Every row gives one point. Each copy is the shape, with its points in the same order, turned, moved and blurred by noise. Say if it was mirrored as well.

Shape, 6 rows:
[[-0.05 -0.43 -0.43]
 [-0.09 -0.13 -0.32]
 [-0.43 -0.68 -0.46]
 [ 0.01  0.72 -0.12]
 [-0.35 -0.05 -0.38]
 [-0.41 -0.56  0.47]]
Copy 1:
[[ 0.28  0.28 -0.25]
 [-0.06  0.24 -0.23]
 [ 0.35  0.73 -0.22]
 [-0.79 -0.18 -0.24]
 [-0.20  0.41 -0.28]
 [ 0.02  0.65  0.69]]
Copy 1 is: mirrored
Copy 2 (6 x 3):
[[ 0.56  0.34 -0.25]
 [ 0.36  0.22 -0.34]
 [ 0.66  0.94 -0.17]
 [-0.36 -0.28 -0.52]
 [ 0.16  0.46 -0.39]
 [ 0.27  0.57  0.65]]
Copy 2 is: mirrored
Copy 3, 6 rows:
[[ 0.22 -0.34  0.02]
 [ 0.11 -0.06  0.06]
 [-0.01 -0.69  0.24]
 [ 0.03  0.83  0.10]
 [-0.01  0.00  0.33]
 [-0.75 -0.38 -0.24]]
Copy 3 is: mirrored

Shape (9 x 6):
[[-0.27 -0.32 -0.14  0.37 -1.03 -0.31]
 [-0.05 -0.19 -0.54  0.25 -0.35 -0.07]
 [ 0.32 -0.16  0.25  0.13 -0.01  0.26]
 [-0.07 -0.17  0.45  0.33  0.40 -0.40]
 [-0.17  0.18  0.22  0.40 -0.17 -0.23]
 [ 0.67  0.20 -0.45 -0.75 -0.38 -0.47]
 [-0.11  0.19 -0.08 -0.18  0.08  0.25]
 [ 0.05 -0.98  0.46 -0.45 -1.22 -0.37]
 [ 0.24 -0.14 -0.16 -0.70 -0.21 -0.22]]
Copy 1 (9 x 6):
[[-0.15 -0.31  0.69 -0.03 -1.04  0.29]
 [ 0.01 -0.36  0.42 -0.14 -0.22  0.41]
 [ 0.23 -0.11 -0.21  0.49 -0.24  0.02]
 [-0.05  0.02  0.26  0.32  0.06 -0.68]
 [ 0.13  0.23  0.51  0.20 -0.38 -0.13]
 [ 0.49 -0.20 -0.33 -0.97 -0.40  0.04]
 [ 0.05  0.29 -0.07  0.04  0.07  0.29]
 [-0.57 -0.53 -0.25 -0.14 -1.56 -0.06]
 [ 0.04 -0.10 -0.45 -0.52 -0.30  0.09]]
Copy 1 is: mirrored
Copy 2 (9 x 6):
[[ 0.63 -0.65 -0.09  0.43 -0.12 -0.47]
 [ 0.29 -0.42 -0.53  0.27  0.15  0.03]
 [-0.16 -0.29  0.15  0.05  0.10  0.48]
 [-0.50  0.09  0.19 -0.07  0.33 -0.18]
 [ 0.15  0.14  0.10  0.22  0.14 -0.13]
 [-0.23 -0.17 -0.75  0.24 -1.03  0.37]
 [ 0.18  0.10 -0.26 -0.27  0.02  0.42]
 [ 0.24 -1.30  0.32 -0.10 -0.85 -0.43]
 [-0.17 -0.32 -0.46 -0.23 -0.67  0.24]]
Copy 2 is: mirrored
